Each row is a point. The points of each table are mixes of a few directions, plus a little noise. How many directions does each table use, and how many do they share? Where both have some left over, give the other angles between the two spaces (their principal angles), to ten degrees, smallest first.

First (4 x 3):
[[-1.7 -0.6 -0.6]
 [ 0.1  2.2 -0.4]
 [-5.9 -1.6 -2.0]
 [ 7.6  0.0  2.9]]
Second, 6 rows:
[[-6.6 -2.5  3.0]
 [ 2.1  0.1  7.2]
 [ 0.5  0.7 -6.5]
 [ 1.0  0.3  0.3]
 [ 1.5  0.6 -1.3]
 [ 1.6  0.8 -2.7]]
Directions: first 2, second 2, shared 1; angles 70

First, 8 rows:
[[-0.6  3.7 -1.4 -2.4 -3.2  1.0  6.9 -2.3  0.0]
 [ 0.0  1.7 -2.1 -3.7 -1.1  0.7  4.7 -0.6  1.1]
 [ 1.6 -1.2  2.9  4.7  1.3 -1.6 -4.4 -0.1 -3.1]
 [-6.4  4.4  1.0  3.1 -4.2  1.8  1.9 -1.3  3.1]
 [ 2.2 -4.9 -1.3 -3.3 -0.6  1.8 -0.7 -0.2 -1.0]
 [-1.6  6.9  5.0  5.1  2.4  0.1 -5.2  0.7  1.5]
 [ 3.1 -8.3 -3.8 -0.5  5.6 -6.0 -2.0  4.0 -1.4]
 [ 1.6 -2.5 -0.3 -2.9 -0.2  2.3 -1.3 -0.2 -0.1]]
Second, 10 rows:
[[ 1.9  1.2 -2.6  0.9 -2.1  0.0 -1.3  1.0  0.5]
 [ 3.7  2.3 -5.1  1.8 -4.1 -0.1 -2.6  1.9  1.0]
 [-4.5 -2.8  6.2 -2.2  5.0  0.1  3.2 -2.3 -1.3]
 [-5.0 -3.1  7.0 -2.4  5.6  0.1  3.5 -2.6 -1.4]
 [-3.6 -2.3  5.0 -1.8  4.0  0.1  2.5 -1.9 -1.0]
 [ 1.6  1.0 -2.2  0.8 -1.8  0.0 -1.1  0.8  0.4]
 [ 3.3  2.1 -4.6  1.6 -3.7 -0.1 -2.3  1.7  0.9]
 [ 3.3  2.1 -4.6  1.6 -3.7 -0.1 -2.3  1.7  0.9]
 [ 4.9  3.1 -6.8  2.4 -5.5 -0.1 -3.5  2.6  1.4]
 [-5.5 -3.5  7.7 -2.7  6.1  0.1  3.9 -2.9 -1.6]]
Directions: first 5, second 1, shared 0; angles 90

First (9 x 14):
[[ 0.4 -0.3 -0.1  0.1  0.2  0.7  0.7 -0.2  0.5  0.2 -0.6  0.4  0.0 -0.1]
 [-2.6  1.8  0.8 -0.4 -1.1 -5.0 -4.4  1.7 -3.7 -0.9  4.1 -3.1 -0.3  0.6]
 [ 5.5 -3.9 -1.8  0.8  2.3 10.4  9.2 -3.6  7.7  1.8 -8.5  6.4  0.8 -1.2]
 [ 2.0 -1.4 -0.6  0.3  0.9  3.7  3.3 -1.3  2.8  0.7 -3.1  2.3  0.3 -0.4]
 [-2.2  1.6  0.7 -0.3 -1.0 -4.2 -3.8  1.5 -3.1 -0.8  3.5 -2.6 -0.3  0.5]
 [ 4.2 -2.9 -1.4  0.6  1.8  7.9  7.0 -2.7  5.9  1.4 -6.4  4.9  0.6 -0.8]
 [-1.1  0.8  0.4 -0.2 -0.5 -2.1 -1.9  0.7 -1.6 -0.4  1.7 -1.3 -0.2  0.2]
 [-3.8  2.6  1.2 -0.5 -1.6 -7.1 -6.3  2.5 -5.2 -1.3  5.8 -4.4 -0.6  0.8]
 [-2.3  1.6  0.7 -0.3 -1.0 -4.4 -3.9  1.5 -3.2 -0.8  3.5 -2.7 -0.3  0.5]]
Second:
[[  2.5  -1.8  -0.8   0.4   1.1   4.7   4.2  -1.6   3.5   0.8  -3.9   2.9
    0.4  -0.5]
 [  4.7  -3.3  -1.5   0.7   2.0   8.7   7.8  -3.0   6.5   1.5  -7.2   5.4
    0.7  -1.0]
 [ -0.9   0.6   0.3  -0.1  -0.4  -1.7  -1.5   0.6  -1.3  -0.3   1.4  -1.0
   -0.1   0.2]
 [ -1.0   0.7   0.3  -0.1  -0.4  -1.8  -1.6   0.6  -1.3  -0.3   1.5  -1.1
   -0.1   0.2]
 [  1.0  -0.7  -0.3   0.1   0.4   1.8   1.6  -0.6   1.3   0.3  -1.5   1.1
    0.1  -0.2]
 [  2.4  -1.7  -0.8   0.3   1.0   4.5   4.1  -1.6   3.4   0.8  -3.7   2.8
    0.3  -0.5]
 [  0.1  -0.1   0.0   0.0   0.0   0.1   0.1  -0.1   0.1   0.0  -0.1   0.1
    0.0   0.0]
 [ -6.6   4.6   2.1  -1.0  -2.8 -12.4 -11.1   4.3  -9.2  -2.2  10.2  -7.6
   -1.0   1.4]
 [ -2.2   1.5   0.7  -0.3  -0.9  -4.1  -3.7   1.4  -3.0  -0.7   3.3  -2.5
   -0.3   0.5]]
Directions: first 1, second 1, shared 1

First:
[[ 1.1  6.7  1.0  1.3  1.6 -3.4 -3.4 -1.8 -0.5 -1.6  3.7 -3.5  1.5  0.6
   2.3  4.4  1.4 -1.8  0.5  2.4 -0.9 -4.3 -4.0  1.5]
 [ 1.0 -2.9  0.1 -2.6  2.0 -1.8  7.5  5.1 -0.4  1.9  2.9 -4.2  2.2 -1.5
   3.9  1.9  5.9  1.0 -2.5  0.5 -1.9 -1.0 -4.0  5.0]
 [ 1.4  0.2 -1.3  1.8 -3.3  2.5 -3.2 -2.0  1.2 -1.6 -3.3  3.1 -1.2  0.0
  -5.3 -4.5 -3.2  1.9 -1.4  0.8  1.6  1.4  3.6 -7.0]
 [-3.9 -0.8 -1.4 -1.1 -0.6 -5.6 -3.6  5.7 -3.6  2.9  2.3 -6.3  3.3  2.1
  -4.3  2.7  1.4  1.5 -3.8 -6.5 -2.6  2.8  0.6  2.7]
 [-2.2 -5.5 -7.8 -1.8  3.1  1.5 -1.9 -4.1  1.5 -2.6 -6.8  3.3 -4.1  0.1
  -2.1 -1.7  2.3  1.6 -1.5  1.1 -0.7  5.1  2.2  2.0]
 [ 4.6  3.7  2.2  1.8  1.0  1.9 -0.4 -3.6  2.2 -1.2 -5.8  3.3 -1.4  0.9
  -0.6  0.9 -0.7 -3.1  3.4  3.2  5.7 -3.9 -0.2 -7.2]
 [ 1.7  1.6  1.3  1.1 -0.1  4.2  2.1 -5.3  2.4 -3.0  2.5  4.4 -2.4 -2.6
   5.5 -2.4 -2.1 -0.8  3.1  5.8 -0.6 -2.3 -1.3  1.1]
 [-0.7  4.6  5.8  2.2 -3.6 -0.8 -3.0  1.4 -1.9  1.7  4.8 -1.0  2.3  0.9
  -0.4  0.5 -5.4 -1.5  2.4 -3.0  0.4 -2.0  1.0 -2.1]
 [-7.4 -5.1 -3.7 -1.6  0.3 -0.6 -4.2 -0.4 -2.2  0.8  0.3  0.8 -1.7  1.0
  -1.5 -0.8 -2.4  1.1  0.0 -5.6 -3.7  6.8  3.9  6.5]
 [ 4.5 -2.7  3.9 -1.2 -0.5  2.0 10.1  5.0  1.2  2.7 -0.5 -0.1  1.6 -1.8
   2.5 -1.0  2.8  0.1 -0.3  1.3  2.6 -2.6 -1.9 -2.5]]
Second (9 x 24):
[[  1.0   0.6  -0.3  -0.7   2.9  -1.9   0.7   0.4  -0.1   0.5  -2.7  -1.5
    0.3   1.1   0.4   3.4   3.1  -1.6   0.4   0.0   1.8  -1.4  -1.8   0.0]
 [  2.0  -0.2   0.8  -0.9   3.1  -2.6   0.3   3.9   1.1   1.4  -6.0  -1.9
    1.1   3.2  -0.6   4.4   4.1  -2.8   0.4  -1.8   3.2  -2.8  -0.4   1.5]
 [  3.7   8.3  -2.7  -0.8   7.7  -4.5   6.2  -9.1  -3.6  -1.7   6.3  -6.7
    0.7  -4.8   5.6   8.2   8.9  -0.6  -0.7   9.6   0.8  -3.2 -13.9  -7.5]
 [ -2.1  -3.8   0.0  -0.5  -0.7   0.9  -2.7   2.7   1.1   0.9  -4.9   2.5
   -1.0   2.7  -2.0  -1.1  -2.0  -0.9   1.2  -4.4   0.7   1.8   5.0   3.5]
 [ -3.9  -3.4  -1.6  -0.2  -0.8   2.0  -2.6  -1.9  -0.3  -0.2  -1.1   3.4
   -2.3   0.3  -0.9  -2.4  -3.6   0.4   1.4  -2.6  -1.1   4.2   3.8   2.1]
 [ -2.7  -3.5   0.4   0.5  -4.0   2.9  -2.7   1.5   0.8   0.0  -0.3   3.7
   -1.0   0.6  -1.9  -5.0  -5.3   1.3   0.3  -3.2  -1.6   2.9   5.8   2.5]
 [  4.5   4.1   1.7   0.3   1.1  -2.3   3.0   1.8   0.3   0.1   1.5  -4.0
    2.6  -0.5   1.2   2.9   4.2  -0.4  -1.6   3.2   1.3  -4.8  -4.8  -2.6]
 [ -2.5  -1.7  -0.2   0.8  -3.7   2.8  -1.5  -1.5  -0.2  -0.8   3.2   2.9
   -1.1  -1.4  -0.6  -4.8  -4.9   2.1   0.0  -0.6  -2.6   3.0   3.1   0.4]
 [  0.0  -0.4   2.0   1.5  -5.7   2.7  -0.7   2.1   1.0  -0.5   3.9   1.7
    0.8  -1.1  -1.1  -5.6  -4.6   2.5  -1.4  -0.3  -2.3   0.3   3.2   0.0]]
Directions: first 6, second 3, shared 2; angles 50

First, 11 rows:
[[  0.2   2.0   0.2  -0.1   0.2  -4.0  -3.3  -1.5   1.3   2.4  -2.2  -2.3
    1.4   3.0  -2.6   0.2  -0.5  -0.9   2.5  -3.3  -2.8  -2.2  -4.2  -0.5
    0.8  -3.5  -0.7  -0.1   0.5   2.4  -1.0   1.1]
 [  0.1   0.7   0.7   2.3  -0.3  -6.4  -4.0  -0.9   3.1  11.1  -2.4  -7.4
    0.9   3.8  -5.7   1.8  -0.9  -1.9   3.9  -6.2  -4.5  -8.3  -8.1  -1.3
    0.5  -7.1   2.3   3.5  -0.9   5.4  -5.8  -1.1]
 [ -0.1  -1.3  -0.1   0.0  -0.1   2.8   2.3   1.0  -1.0  -1.7   1.5   1.6
   -1.0  -2.0   1.8  -0.1   0.4   0.6  -1.7   2.3   2.0   1.6   2.9   0.4
   -0.5   2.3   0.4   0.0  -0.3  -1.6   0.8  -0.7]
 [  0.4   5.0  -0.3  -1.8   0.9  -5.7  -5.8  -3.4   1.2  -2.4  -4.0  -0.1
    3.1   4.9  -2.4  -1.1  -0.4  -1.0   3.6  -4.0  -4.1   0.4  -4.7  -0.5
    1.7  -3.7  -3.5  -2.9   2.1   2.3   1.9   3.8]
 [ -0.4  -6.1   1.1   4.9  -1.5   1.0   3.6   3.8   1.7  15.2   3.0  -7.7
   -3.3  -2.7  -2.5   3.4  -0.2  -0.7  -0.7  -1.0   0.6  -9.4  -2.1  -0.8
   -1.8  -2.6   7.1   7.9  -3.9   2.5  -8.6  -6.3]
 [  0.0   0.3   0.0   0.0   0.0  -0.6  -0.4  -0.2   0.2   0.4  -0.3  -0.3
    0.2   0.4  -0.3   0.0   0.0  -0.2   0.3  -0.4  -0.4  -0.3  -0.7   0.0
    0.1  -0.5  -0.1   0.0   0.0   0.4  -0.2   0.1]
 [ -0.1  -0.4  -0.2  -0.4   0.0   2.0   1.4   0.5  -0.8  -3.0   0.8   2.0
   -0.5  -1.3   1.7  -0.5   0.3   0.6  -1.2   1.9   1.5   2.2   2.5   0.4
   -0.2   2.1  -0.4  -0.8   0.2  -1.6   1.5   0.1]
 [ -0.1   0.1  -0.7  -2.5   0.5   5.3   3.1   0.3  -2.9 -11.2   1.7   7.2
   -0.4  -2.9   5.2  -1.9   0.8   1.7  -3.2   5.4   3.8   8.2   7.1   1.3
   -0.2   6.4  -2.7  -3.9   1.3  -4.9   6.0   1.6]
 [ -0.4  -4.1  -0.2   0.5  -0.5   7.2   6.3   3.1  -2.4  -3.1   4.2   3.4
   -2.8  -5.5   4.5   0.1   0.8   1.6  -4.5   5.9   5.3   3.4   7.4   1.0
   -1.5   6.1   1.7   0.7  -1.3  -4.2   1.2  -2.5]
 [  0.4   4.5  -0.7  -3.4   1.1  -1.4  -3.1  -2.8  -0.9 -10.0  -2.5   4.8
    2.6   2.5   1.3  -2.3   0.1   0.3   0.9   0.2  -1.0   6.0   0.7   0.5
    1.4   1.0  -5.1  -5.3   2.7  -1.3   5.8   4.5]
 [  0.0  -0.6   0.1   0.6  -0.1  -0.3   0.2   0.4   0.4   2.3   0.2  -1.3
   -0.3  -0.1  -0.6   0.5  -0.1  -0.2   0.1  -0.4  -0.3  -1.5  -0.7  -0.1
   -0.2  -0.7   0.9   1.0  -0.5   0.6  -1.3  -0.8]]
Second:
[[-4.7  1.2  4.9 -1.3  2.2  3.4 -6.2  0.1 -1.4 -1.7 -2.9  3.2  4.0 -1.3
  -0.8 -1.7  2.1 -2.0  0.2  2.9  3.6 -2.6  2.5 -2.0  0.5  0.3 -5.1 -1.6
   0.5 -4.0 -0.6  2.5]
 [-3.4  2.0  4.8 -1.6  1.0  0.0 -8.1 -0.5 -0.1  1.2 -3.4  0.2  4.3  0.6
  -3.6 -1.9  1.7 -3.1  2.7 -0.4  1.1 -4.7 -1.3 -3.4  0.2 -3.2 -5.3 -1.2
   0.1 -1.5 -2.1  3.2]
 [ 3.0  2.7 -2.2 -2.6 -1.8 -3.5 -0.7 -1.8  0.2 -5.4  0.0  0.6  0.3  2.4
  -0.6 -1.8 -0.6  0.1  2.3 -2.6 -2.8  4.4 -2.0 -0.7 -0.3 -1.2 -2.4 -3.3
   1.1  1.5  3.4  3.0]
 [ 4.0 -4.1 -4.1  3.0 -2.8 -1.0  8.3  2.0  1.3  6.1  4.6 -4.9 -5.5 -1.2
   0.8  2.8 -1.8  2.1 -1.4 -1.7 -1.8 -0.2 -1.4  1.7 -1.6  0.2  7.6  4.3
  -2.1  3.5 -2.2 -5.0]
 [ 1.9 -0.6 -4.5  1.2  1.2  0.8  6.9 -0.6 -0.5 -4.8  1.5  2.7 -3.0  0.0
   5.3  1.8 -1.6  3.7 -3.8  2.0 -0.4  6.3  2.7  4.8  1.4  4.8  4.0 -0.3
   1.2  0.0  4.1 -2.3]
 [-0.8 -2.1  4.8 -2.4 -4.0  3.2 -3.7  3.0 -1.0  2.6  2.6 -1.6  1.0 -3.9
  -4.3 -3.2  2.5 -3.8  2.9  0.3  3.4 -4.1  1.1 -6.7 -4.1 -2.7 -4.5  0.0
  -2.9 -2.2 -3.7  2.0]
 [ 7.1 -2.1 -9.5  1.8 -2.0 -1.7 13.8 -0.2  0.5 -4.4  5.3 -0.1 -7.3  0.5
   6.2  2.8 -3.4  5.7 -4.0 -0.4 -3.5  9.9  1.1  6.3  0.1  5.0  8.5  0.7
   0.6  3.4  5.2 -4.4]
 [-2.3  1.6  3.2 -0.9  0.8 -0.4 -5.7 -0.5  0.0  1.1 -2.6  0.0  3.1  0.7
  -2.5 -1.2  1.1 -2.1  1.9 -0.6  0.5 -3.3 -1.2 -2.2  0.3 -2.3 -3.5 -0.8
   0.2 -0.8 -1.4  2.1]
 [ 4.8  0.0 -2.6 -1.9 -4.7 -3.2  2.1  0.2  0.7 -1.0  3.2 -2.8 -2.1  0.7
  -2.0 -1.5 -0.6 -0.4  2.8 -3.6 -2.8  2.6 -2.7 -2.3 -2.6 -2.4 -0.1 -1.0
  -1.0  2.8  0.8  1.2]
 [-6.2  2.0  4.4  2.2  5.6 -0.2 -7.3 -1.5  0.7  5.3 -6.4  0.2  4.6  2.0
  -1.4  1.7  0.8 -1.4 -0.1  0.7  0.7 -7.3 -1.5  1.0  3.6 -1.7 -1.2  1.5
   1.3 -0.9 -3.3 -0.1]
 [-3.4 -0.6  0.8  2.5  4.2  2.7  0.7 -0.1 -0.5  0.9 -2.1  2.3  0.6 -0.6
   3.0  2.2 -0.1  1.4 -3.5  3.4  2.0 -1.1  2.7  3.4  2.5  3.1  2.1  1.4
   0.9 -1.9 -0.2 -2.3]]
Directions: first 2, second 4, shared 2

First (8 x 32):
[[  3.3   3.2  -2.9  -5.1  -3.1  -2.1  -2.0  -0.6  -5.6   3.2  -2.6   0.1
   -5.8   2.1   1.9   1.9   4.8   1.8  -0.3  -1.7  -2.6   4.8   4.0  -3.1
    1.4   2.6   2.5   2.6   4.1   5.4  -2.9   3.6]
 [ -5.1  -3.3   2.0   0.2  -0.1   2.0  -1.1   2.2  -1.2   0.9   0.9  -0.4
    6.6   2.4   2.5  -5.8  -1.9   1.0   1.0  -0.3   0.3  -3.1   2.1  -3.1
   -1.3   2.0  -0.8  -2.8  -1.6   1.4   2.7   4.1]
 [ -2.4  -0.4   0.2  -1.2   0.7   0.6  -0.4   0.0   0.3  -1.6   2.1   0.0
    4.0   1.7   0.9  -2.3  -0.7  -0.9   0.9   2.4  -0.5  -3.0   0.7  -0.4
    0.5   0.6  -0.6   0.0  -0.7  -0.9   1.4   0.8]
 [ -3.7  -3.1   0.6   4.8   4.1   1.5   1.9   2.4   3.1   2.1  -0.9  -0.8
    2.1  -2.3  -2.6  -2.7  -2.7   0.8   0.2  -0.4   1.4  -0.6  -1.3   0.7
   -2.3   1.3  -1.3  -1.9  -2.4  -1.1   1.5   0.5]
 [  8.9   4.0   0.7  -3.2  -7.5  -2.3  -1.8  -3.6  -3.5  -2.3  -1.0   1.3
   -7.3   0.0   2.4   7.4   3.1  -0.5  -1.7  -3.4   0.1   3.8  -1.0   0.7
    2.0  -4.8   2.2   1.2   3.1   1.0  -3.4  -3.9]
 [ -1.1  -1.6   3.9  -0.8  -3.6   1.5  -1.6  -0.8  -0.3  -4.5   3.4   0.7
    6.5   2.5   3.8  -1.9  -2.3  -1.5   0.4   0.4   1.2  -5.0  -0.8  -0.6
    0.3  -3.1  -0.9  -2.7  -1.7  -1.9   2.3  -1.1]
 [ -1.4  -4.3   4.2   4.5  -2.3   2.1  -0.3   2.1  -0.2   1.5  -1.5  -0.2
    2.6  -1.1   1.5  -2.4  -3.1   1.8  -0.6  -5.0   2.8   0.0  -1.1  -1.6
   -2.9  -1.3  -0.6  -5.0  -2.1   0.8   1.6   0.6]
 [  1.6   5.5  -8.7   0.9  11.7  -3.3   5.4  -1.6   7.4   0.7  -0.4  -0.8
   -8.7  -5.3 -10.5   5.9   2.8  -2.5   0.1   7.9  -2.7   3.0  -2.6   7.4
    2.2   2.7  -0.5   8.6   1.3  -4.7  -3.2  -4.6]]
Second (10 x 32):
[[  0.3   4.1  -1.0  -1.7   5.5  -3.3   4.1  -1.5   8.0   2.6  -1.4  -0.5
   -3.2  -1.8  -7.0   1.0   4.6  -6.7   4.4   4.5  -0.5   1.2  -3.9   3.6
    0.8   2.2   4.5   8.4  -2.8  -3.6  -2.9  -2.0]
 [ -1.4  -3.1  -1.8  -1.3  -2.1   3.8  -1.2  -0.7   0.1  -5.7   1.6  -2.4
    2.1   0.6  -1.3   3.9  -1.7   7.4  -3.0  -1.5   1.8   3.3   4.9   3.7
   -1.4  -2.6  -3.1  -5.9   5.6   0.9   2.7  -0.5]
 [  0.7   2.1   0.6   0.2   1.9  -2.2   1.3   0.0   1.5   2.8  -0.9   0.9
   -1.5  -0.6  -0.8  -1.4   1.6  -4.4   2.1   1.5  -0.9  -1.1  -2.8  -0.9
    0.8   1.5   2.1   4.0  -2.9  -1.0  -1.7  -0.2]
 [  1.7  -1.7   4.1   4.3  -5.2  -0.5  -4.3   3.1 -12.0   4.2  -0.2   4.1
    1.7   1.9  12.2  -7.0  -4.3  -0.5  -2.3  -4.5  -1.8  -6.5  -1.2 -10.6
    0.8   0.5  -2.4  -4.1  -3.8   4.0   0.6   3.7]
 [ -1.5  -0.2  -2.9  -2.8   2.1   1.7   1.9  -2.0   6.5  -4.3   0.7  -3.1
   -0.1  -0.8  -7.1   5.3   1.7   3.0   0.1   1.9   1.7   4.8   2.4   7.1
   -1.0  -1.2   0.1   0.1   4.1  -1.9   0.7  -2.2]
 [  0.1  -0.7   0.5   0.6  -1.2   0.4  -0.9   0.5  -2.1   0.1   0.2   0.4
    0.6   0.4   2.0  -0.8  -1.0   0.8  -0.8  -1.0  -0.1  -0.8   0.4  -1.4
    0.0  -0.3  -0.8  -1.5   0.0   0.8   0.4   0.6]
 [  0.4  -0.2   0.8   0.8  -0.8  -0.3  -0.7   0.6  -2.2   1.0  -0.1   0.8
    0.2   0.3   2.3  -1.5  -0.7  -0.4  -0.3  -0.7  -0.4  -1.3  -0.4  -2.1
    0.2   0.2  -0.3  -0.5  -0.9   0.7   0.0   0.7]
 [  1.2   3.6   1.1   0.5   3.3  -3.9   2.2   0.1   2.3   5.2  -1.7   1.7
   -2.6  -1.0  -1.1  -2.8   2.7  -7.8   3.6   2.5  -1.6  -2.2  -5.0  -1.8
    1.3   2.7   3.7   7.1  -5.2  -1.8  -3.0  -0.2]
 [ -1.8  -1.2  -3.3  -3.0   1.2   2.8   1.3  -2.0   6.0  -5.8   1.2  -3.6
    0.6  -0.6  -6.9   6.1   1.0   5.2  -0.8   1.2   2.1   5.5   3.8   7.7
   -1.3  -2.0  -0.9  -1.8   5.6  -1.4   1.5  -2.2]
 [  0.4  -2.7   1.9   2.3  -4.7   1.6  -3.6   1.8  -8.2   0.0   0.7   1.6
    2.3   1.6   7.7  -2.8  -3.8   3.4  -3.1  -3.9  -0.3  -2.8   1.7  -5.4
   -0.2  -1.0  -3.2  -5.8   0.3   3.2   1.8   2.3]]
Directions: first 4, second 2, shared 0; angles 30, 80
